Rows are points. Each copy is the shape, with its points in the same order, stretched, turned, moved and blurred by noise. Is it also mirrored, or only turned?

Shape, 6 rows:
[[-0.8 -1.2  0.2]
 [-2.3 -0.6 -1.7]
 [-4.3 -0.7 -3.4]
 [-1.8 -3.1 -1.2]
 [ 0.3  0.0 -2.7]
 [ 3.0  4.2  7.0]]
Copy 1:
[[-0.9  1.1  0.4]
 [-1.6  2.0 -1.5]
 [-3.9  3.9 -3.7]
 [-3.3  2.0  0.5]
 [-1.6 -0.5 -2.0]
 [ 9.4  1.7  3.1]]
Copy 1 is: only turned
Copy 2:
[[ 0.0  0.5  1.3]
 [-1.7 -1.9  1.9]
 [-3.8 -5.2  3.8]
 [ 0.5 -1.3  3.2]
 [-1.0 -3.0 -0.1]
 [ 0.4  9.4 -5.0]]
Copy 2 is: only turned
Copy 3, 6 rows:
[[ 0.3 -1.7  1.3]
 [ 0.4 -2.8 -1.3]
 [-0.5 -4.8 -2.8]
 [ 0.7 -3.5  0.9]
 [ 2.5 -1.4 -1.3]
 [-1.8  5.0  4.0]]
Copy 3 is: only turned
Copy 4, 6 rows:
[[-1.8 -2.0  0.6]
 [-2.8 -2.5 -1.2]
 [-4.4 -2.1 -1.4]
 [-3.7 -4.1  0.7]
 [ 0.8 -3.5 -0.8]
 [ 6.4  4.0  2.4]]
Copy 4 is: only turned

Shape (10 x 4):
[[-3.5 -2.1  3.8  1.3]
 [-3.2  1.0  3.7  3.7]
 [ 4.0  0.8  3.7  4.6]
 [ 0.5 -1.8 -4.3 -0.9]
 [-0.3 -3.6  3.6  4.4]
 [-0.2  0.9 -4.2 -2.1]
 [ 0.8 -3.6 -0.1 -3.2]
 [ 0.5  0.9 -0.6 -2.3]
 [ 1.1  0.2  1.9  2.3]
 [ 4.1 -3.9 -4.4  4.4]]
Copy 1 (10 x 4):
[[-0.4 -2.8  2.1  1.6]
 [ 4.5 -2.6  1.7  1.8]
 [ 5.8  4.3  0.0  1.7]
 [-2.1 -0.9 -5.1 -2.8]
 [ 1.4  0.5  0.1  4.4]
 [-0.8 -1.9 -3.9 -5.3]
 [-5.7  0.5 -1.0 -2.6]
 [-0.9 -0.4 -0.9 -4.6]
 [ 2.9  1.1 -0.5  0.2]
 [ 1.4  2.9 -7.6  2.3]]
Copy 1 is: mirrored
Copy 2:
[[-1.9 -5.4  1.5 -4.2]
 [-5.0 -5.2 -0.1 -2.0]
 [-0.4 -4.6 -5.1  1.8]
 [ 0.4  5.6  0.1 -1.6]
 [-0.7 -5.5 -3.2 -4.6]
 [-1.1  5.7  2.0  0.6]
 [ 4.0  0.9  1.8 -2.5]
 [ 0.7  1.6  2.1  1.2]
 [-1.1 -2.4 -1.7  0.1]
 [ 0.6  4.4 -6.6 -2.5]]
Copy 2 is: only turned
Copy 3, 10 rows:
[[-2.4 -1.1  5.6 -0.8]
 [-2.9  0.6  4.0 -2.7]
 [-1.9  5.6  1.4  1.7]
 [-2.1 -1.9 -3.7  0.0]
 [-5.5  0.5  4.1  0.9]
 [ 1.0 -1.0 -3.6 -1.4]
 [ 0.4 -2.5  1.8  3.4]
 [ 1.3  0.5 -1.2  0.4]
 [-2.5  2.2  1.6 -0.1]
 [-6.6  0.9 -4.6  1.6]]
Copy 3 is: only turned

Shape, 11 rows:
[[ 0.0 -1.0 -2.9  3.5 -1.0 -2.3]
 [ 0.6  0.0  4.0 -0.8  2.9 -1.9]
 [ 2.2 -3.1  2.0 -4.8  3.6 -0.2]
 [-2.0 -2.2  1.5 -2.3  2.9  0.0]
 [ 1.5 -2.7  2.5 -2.6 -0.7  0.4]
 [ 2.4  1.8 -1.0 -1.2  0.9 -2.7]
 [ 1.0  2.1  2.7  1.9 -0.6 -1.5]
 [ 1.3  1.8  0.4 -1.5  1.6  2.4]
 [-0.9  0.3 -2.2  3.7 -6.9 -2.3]
 [ 1.9 -3.5  4.9 -2.2  2.4  1.4]
 [ 1.6 -2.6 -2.6  5.5 -4.7 -0.4]]
Copy 1, 11 rows:
[[ 4.2  0.0 -1.0  4.3 -3.4 -1.5]
 [-3.1  0.8 -0.9 -3.8  0.6 -3.8]
 [-5.9 -4.4  0.2 -4.7 -4.7 -3.6]
 [-5.7 -0.6 -1.9 -2.0 -1.9 -1.8]
 [-4.5 -0.2  4.0 -0.8 -5.1 -4.3]
 [ 2.9  0.1  0.0 -2.2 -2.0 -1.6]
 [ 0.2  3.2  2.2 -0.3  1.5 -3.1]
 [-1.7 -1.5  1.9 -1.1  0.4  0.3]
 [ 4.8  5.4  3.4  7.2 -5.7  0.0]
 [-7.4 -2.6  2.7 -3.0 -1.2 -6.1]
 [ 3.6  0.5  3.8  9.0 -4.9 -3.3]]
Copy 1 is: only turned
Copy 2:
[[ 4.4 -0.2 -4.6  1.8 -1.7  0.2]
 [-1.5  1.9  0.0  0.9  6.6  0.7]
 [-2.1 -3.5  1.6 -1.9  7.7 -1.5]
 [-3.2 -1.6 -0.2 -0.1  3.7 -0.7]
 [ 0.2 -2.3  3.3  2.2  4.7 -0.2]
 [ 2.8  1.4 -0.2 -2.6  2.4 -0.1]
 [ 1.6  2.5  0.3  2.4  3.0  3.1]
 [-1.2 -1.0  1.4 -2.8  2.6  4.3]
 [ 6.6  0.2  0.1  5.7 -4.8 -0.5]
 [-3.5 -2.5  1.3  2.4  8.7  1.5]
 [ 5.9 -3.0 -3.4  5.9 -2.3  2.3]]
Copy 2 is: only turned
Copy 3:
[[-4.8 -4.1  1.4  1.2  0.2 -1.0]
 [-0.1  2.3  3.4 -0.4  4.0 -0.8]
 [ 3.2  0.3 -1.4  1.5  5.1  1.7]
 [ 3.0 -0.7  1.1 -0.8  2.8 -2.1]
 [-0.1  0.6 -0.7  0.0  0.9  2.5]
 [-3.4 -0.2 -1.4  2.5  3.6 -0.5]
 [-4.7  2.1  1.8  0.3 -0.5 -1.4]
 [ 0.6  1.6 -0.3  2.8  0.5 -2.4]
 [-8.5 -3.4 -0.9 -0.8 -5.2  1.2]
 [ 2.2  1.9  2.3 -0.1  1.8  1.7]
 [-6.5 -4.3  1.8  2.2 -3.6  2.1]]
Copy 3 is: mirrored

Shape (13 x 9):
[[ 4.5  5.0  1.5  2.0 -4.2  2.5  2.4  2.7  2.1]
 [-2.1  1.4  2.0 -4.0 -5.7  1.0  0.2 -2.4 -1.5]
 [ 3.4 -4.1 -1.2  3.1 -2.9  3.7 -1.6  5.0  0.6]
 [-2.0 -0.7  3.9  3.5  1.6 -4.3  3.2  2.7  3.7]
 [-2.4 -2.3 -1.6 -0.2  1.1  4.2 -0.7  1.5  3.8]
 [-0.7 -1.5 -0.5 -1.5  4.9  0.0 -0.5 -2.6  3.5]
 [ 1.0 -0.9  0.5  1.8 -7.9  0.4  2.5  1.6  4.8]
 [ 1.0 -0.1 -6.5 -3.3  4.7  0.0 -2.6 -1.4  0.2]
 [ 4.4 -2.5 -3.1  1.1 -3.8  2.3  4.9 -1.6  5.1]
 [ 0.2  0.7  1.5 -0.5  3.9  1.3  5.2 -2.4 -1.6]
 [ 0.2  3.0 -5.0 -2.6 -2.5 -5.1  1.7  1.5  4.1]
 [-2.8  3.3  5.5 -0.6 -2.2 -3.0 -5.1 -1.0 -3.4]
 [ 0.8 -1.1  1.5 -6.4  0.4  2.8 -2.1 -0.3  0.2]]
Copy 1:
[[-0.7 -2.3 -0.6 -0.1  2.1 -0.5 -2.3  4.2  3.0]
 [-2.9  1.2  1.0 -5.1 -4.1  2.3  0.6  1.5  2.8]
 [-4.6 -2.0  0.2 -0.1  2.5 -2.3 -4.1 -3.2  1.0]
 [-3.6 -5.4 -3.6  1.5 -3.4  0.5  1.9  1.9 -4.6]
 [-3.6 -1.5  0.2  0.0  2.6  1.3  1.9 -3.9  1.3]
 [ 1.5  0.6  0.0 -0.8  1.1  1.1  4.2 -2.2 -4.1]
 [-3.5 -6.6  0.0 -4.1 -2.0 -2.2 -2.2  1.1  3.2]
 [ 3.4  2.9  0.7  2.1  0.9 -1.6  4.0 -4.8 -0.8]
 [ 0.5 -4.1 -2.6 -5.5  2.6 -5.4  0.7 -0.6  1.2]
 [-1.5  3.0 -4.4 -1.2  1.3 -0.1  4.9  2.3 -3.0]
 [ 3.9 -4.2 -1.4  1.5 -4.9 -3.3  2.0 -0.9  2.0]
 [-3.2  2.0  5.6 -0.7 -6.4  4.7 -0.8  4.1 -1.9]
 [-0.6  3.1 -1.5 -4.5  0.6  4.4 -0.7 -3.0 -1.0]]
Copy 1 is: mirrored
Copy 2:
[[ 2.9 -1.5  0.4  1.4  0.4 -2.9  3.7  9.0 -0.7]
 [ 2.6  1.0 -3.7 -1.6 -1.5 -0.7 -1.0  3.2 -4.5]
 [ 1.5 -5.0  2.8  0.9 -6.1 -2.2  1.7  3.4  0.4]
 [ 1.1  3.3  5.3  1.2  1.3  1.5  4.3  0.3  2.5]
 [-0.3 -5.0  5.0 -1.5 -0.8 -0.9  0.0 -0.1 -1.1]
 [ 1.5 -3.4  0.9  0.3  2.9  1.4  0.5 -3.7  1.6]
 [ 2.3  0.4  2.3 -3.6 -4.5  1.2  5.8  5.6 -0.6]
 [ 1.0 -5.4 -2.8 -2.2  2.1 -4.4 -3.8 -3.5  3.1]
 [ 0.2 -4.1 -1.3 -3.9 -3.8  4.2  4.8  4.4  3.3]
 [-0.9 -1.6 -2.2  2.5  2.2  2.7 -1.9  2.0  2.5]
 [ 2.3  1.5 -0.2 -6.7  2.0 -3.3  0.9  1.7  3.6]
 [ 3.8  4.2 -2.5  4.1  1.3 -4.4  1.0 -0.9 -4.6]
 [ 5.5 -4.7  0.1  0.8  0.4  0.1 -3.3 -0.6 -2.2]]
Copy 2 is: mirrored

Shape:
[[ 0.5 -0.1  2.8 -1.2  0.3 -2.8  5.4  2.1  3.6  0.2 -6.5]
 [-3.6  1.4 -3.2  1.1  4.9  2.9 -1.7  6.1 -1.1  1.9 -0.4]
 [-0.6  5.7  0.9  1.9  5.1  0.9 -0.1 -3.9  2.0 -1.8 -1.3]
 [-1.9 -0.7 -0.2 -1.3 -2.2  4.3 -2.6  4.3 -0.4 -2.4  0.7]
 [ 2.2 -1.3  0.1 -0.9  2.6  0.2  5.0 -4.5  0.2 -0.2  0.4]
 [-0.7 -3.2  1.2 -0.3 -0.2  0.7  3.3  6.7  6.3 -3.3  0.6]
 [-2.2  0.7 -0.4 -2.5  5.4  0.0  0.2  1.9 -0.1  0.3 -3.3]
 [-3.2  0.6 -2.0  4.0 -1.5 -1.3 -0.1 -3.7 -3.1  1.3 -0.9]
 [ 3.9 -0.1  0.4  0.2 -1.8  1.9  1.0  7.7  4.4 -4.8  2.3]
 [-2.7  4.8 -1.7  2.2 -2.7  1.8  2.0 -2.3  1.4  4.5 -1.9]
 [ 2.1  5.6 -0.6  3.2 -1.3  4.7 -4.9  3.7 -0.5  1.5 -0.6]
 [ 0.8 -1.2 -1.7 -2.9  1.4 -0.6 -1.7 -2.1 -0.7  2.0  3.5]
 [-2.1  1.2 -4.1 -0.2  0.7  2.6  0.1 -0.7  3.5 -1.7 -2.9]
 [-7.9  2.0  0.0 -1.4  3.0  0.7  5.3 -2.1  1.5 -0.8 -2.7]
 [-4.3 -3.8 -1.6 -0.1  2.9  2.7 -4.3  1.8  1.6  4.1  3.0]
 [ 2.5 -1.1 -1.0 -5.6 -2.1 -0.8 -4.1  1.5  0.6  1.1  1.8]
 [ 2.2 -1.2 -0.6 -1.7  0.0 -6.0  3.6 -3.0 -0.2 -1.2  3.1]]
Copy 1, 17 rows:
[[-4.6  3.3  5.2 -3.1  4.2  3.2  0.8 -1.4 -2.4 -2.7 -5.7]
 [-0.8  1.6  2.8  4.5 -1.3 -4.3 -6.6 -0.3 -3.1 -1.8  0.2]
 [-3.4 -3.5  5.3  1.2 -2.3  1.9 -6.5  2.0 -0.3 -0.7  2.5]
 [ 2.2  0.4 -2.0  4.5 -0.5 -1.7  2.0 -5.0 -0.7 -3.1  3.2]
 [-4.7  1.9  3.1 -0.7 -1.3  3.4  0.3  3.6  1.0 -0.2 -0.6]
 [-1.4  5.9 -2.6 -2.6  7.9 -0.5  4.3 -1.5 -3.9 -4.4  0.3]
 [-3.0  1.1  5.2  4.8 -2.4  2.2 -3.9 -0.5 -3.8 -1.6 -2.1]
 [-0.3 -3.5 -1.4  3.1  0.5 -1.5 -2.4 -2.3  2.3  1.6 -1.3]
 [ 3.0  5.0 -1.4 -2.3  7.2 -2.1  2.7  0.3 -0.4 -5.9  4.1]
 [-2.8 -0.2  2.8 -4.4 -1.9  0.1 -3.5 -3.1 -0.5  0.8 -3.2]
 [ 4.6 -3.1  4.4  0.2 -3.2 -6.1 -4.5 -1.0  1.1 -3.7  3.5]
 [ 2.1  1.0  0.0  2.4 -4.9  3.2  0.7  1.4 -3.0 -1.6 -1.6]
 [-1.5  1.2  1.9  2.3 -0.1  3.0 -0.1 -2.9 -2.6  1.9  2.1]
 [-9.4  1.6  1.2  1.9  0.9  5.0 -4.3 -4.0 -2.4  1.5 -3.1]
 [ 1.3 -0.5 -1.7  2.7 -4.9 -2.7  1.7 -1.4 -6.4 -1.8 -1.2]
 [ 6.2  2.2  0.1  2.7 -4.5  4.1  4.3 -2.0 -4.6 -3.6 -1.8]
 [ 0.4  3.5 -2.2  0.3  3.3  5.5  1.0  2.8 -0.2 -1.6 -3.4]]
Copy 1 is: mirrored
Copy 2, 17 rows:
[[ 3.2 -4.6  0.6 -2.6  2.8  2.0  4.7  1.4 -3.1  3.4  1.0]
 [-4.3  6.7  1.7 -1.8 -3.5 -3.0  2.2  4.3  1.3  3.1  0.3]
 [-2.7 -2.0  3.0  3.5 -2.5  0.4  3.2 -0.4  1.9  3.9 -3.0]
 [-3.6  5.7 -0.2 -1.3  0.6  0.7  1.8  0.7  2.3 -2.6  0.2]
 [ 1.0 -4.5 -2.0 -0.8  2.9 -2.8 -0.7 -1.7  1.6  2.0 -0.6]
 [ 1.1  1.7  1.1 -4.0  5.4 -0.3  5.6  2.4 -1.4  2.7 -3.5]
 [-3.2  0.8  2.8 -1.0 -1.6 -3.9  2.7  2.3 -0.4  1.7  2.6]
 [ 2.5  1.7 -1.7  2.4 -3.0  0.1  1.0  0.3  3.1  0.8 -0.2]
 [-1.3  3.8  0.3 -2.9  6.6  5.5  2.5 -1.3  1.8  3.0 -2.5]
 [ 2.2  0.0 -4.0  1.0 -4.0  1.6  2.9 -0.9 -1.7  2.7 -3.6]
 [-3.7  5.3 -0.3  1.9 -3.4  6.8 -1.6 -0.9  2.0  1.5 -1.9]
 [-0.2  1.1 -0.3 -0.6  1.2 -3.6 -3.5 -3.0  0.8 -0.7  0.6]
 [-1.9  1.0 -2.2  2.0  1.7 -2.3  3.3  1.9 -2.5  0.8 -0.7]
 [-1.3 -1.4  1.0 -0.8 -2.9 -6.0  9.6  2.9 -1.1  1.6 -1.7]
 [-1.1  4.7  1.3 -2.4 -2.1 -7.2 -0.5  3.2 -1.6 -1.2 -2.9]
 [-0.7  2.4 -0.2 -1.1  3.3 -0.2 -4.3 -4.5 -0.9 -2.1  2.9]
 [ 4.3 -2.3  0.1  0.1  4.6 -0.9 -0.4 -5.5  2.8  2.6  0.9]]
Copy 2 is: only turned
Copy 3, 17 rows:
[[ 0.1  3.9 -0.8 -3.7 -2.3 -5.4 -0.7  3.9  4.2  1.8  2.0]
 [-5.4  0.3  4.8  1.0  4.8 -2.1 -1.8  5.7 -1.7  2.4 -2.0]
 [-1.0  0.3  2.5  3.3 -0.3 -9.0  1.3 -1.8 -1.3  0.8 -4.1]
 [-5.3 -5.1  0.5  1.2  0.3  3.8  0.3  4.9  3.4 -0.2 -0.4]
 [ 1.0  0.1  2.7 -0.2 -4.6 -2.4 -0.4 -2.5  1.1 -1.4  0.4]
 [-5.5 -1.1  0.6 -3.8 -3.7  2.4 -3.1  3.6  6.9  0.7 -2.9]
 [-2.7  1.9  5.7  0.5  0.7 -5.4  0.8  4.1  1.6  2.1  1.1]
 [-2.2  3.5 -2.7  3.1  3.8 -2.1  1.9  0.2 -4.0 -0.3  2.4]
 [-2.8 -8.3 -0.1 -4.6 -0.3  3.8 -4.8  1.8  6.3 -0.8 -2.1]
 [-0.7  0.9 -3.0  1.4  0.4 -3.5  0.0  3.8 -5.2  3.2 -1.5]
 [-1.1 -7.3 -2.3  2.7  5.8 -0.6 -3.3  2.8 -2.3  1.1 -1.6]
 [ 0.5 -2.4  3.4  1.0 -1.1  0.8 -0.2 -1.3  1.1  2.3  1.7]
 [-6.9 -0.6  1.5 -0.1  0.0 -4.4  0.0  2.2 -0.2  2.3  0.7]
 [-4.3  5.5  4.2  1.1 -4.1 -6.4  5.4  5.5 -0.2  2.8 -4.1]
 [-6.6  1.4  3.4  4.1  0.0  2.7 -2.2  2.8  0.6  3.2 -1.9]
 [ 0.3 -5.7  1.3 -0.7 -0.5  3.0 -1.6  0.2  4.1  3.8  4.5]
 [ 2.2  0.8  1.2 -2.8 -1.7 -0.2  0.7 -4.4  2.8  0.6  3.0]]
Copy 3 is: mirrored
Copy 4 (17 x 11):
[[ 1.7  7.8  0.2  1.6  2.3 -5.6 -7.0  0.3  0.7 -4.5  1.0]
 [ 1.2 -6.8 -1.2  3.6 -3.4 -2.3 -3.5 -4.6 -4.2 -1.3 -1.7]
 [ 3.6  2.8  2.6 -3.6 -2.6 -2.0 -0.9 -2.0  2.4 -0.3 -1.6]
 [ 1.7 -6.8 -0.1  2.5  2.2 -0.3  0.3 -2.1  0.6 -4.6 -2.5]
 [ 0.3  4.5 -3.7 -1.4 -0.1 -3.2 -0.7  1.2  1.1  0.1  0.1]
 [ 0.2 -0.1  1.2  3.6  4.6 -8.9 -3.9 -0.2  3.6 -5.0 -3.5]
 [ 3.5 -0.1 -1.4 -0.2 -2.3 -3.2 -4.3 -0.6 -3.2 -2.6 -0.7]
 [ 1.1 -0.5  1.7  2.3 -0.9  3.1  3.5 -0.8 -2.2  1.5  1.2]
 [ 2.4 -2.5 -0.1  1.6  5.4 -6.7 -5.0 -1.2  6.3 -3.6 -0.7]
 [-3.5  2.1  2.7  3.3 -3.6  0.5  2.6 -3.8  0.8 -3.5  2.5]
 [ 1.1 -5.9  0.9  1.5 -1.3  2.8 -3.4 -5.4  2.6 -1.8  0.0]
 [-0.4 -1.9 -1.7 -1.4 -1.4 -0.8  0.8  3.0  0.0 -1.0  2.1]
 [ 4.2 -0.4  1.3  2.6 -2.7 -1.5  2.0 -0.3  2.6 -3.2 -0.9]
 [ 0.3  3.6  2.2  1.2 -2.5 -4.9  3.1 -2.5 -2.8 -4.6 -1.4]
 [-3.3 -7.3  0.8  3.6 -2.7 -1.0  0.7  0.1 -2.1 -2.6 -4.7]
 [ 1.2 -2.9 -0.9 -1.1  0.8 -0.6 -1.1  4.2  2.2 -4.4  4.0]
 [ 1.5  4.8 -0.5 -2.8  2.6 -4.7  0.4  4.9  1.4  1.1  5.6]]
Copy 4 is: only turned
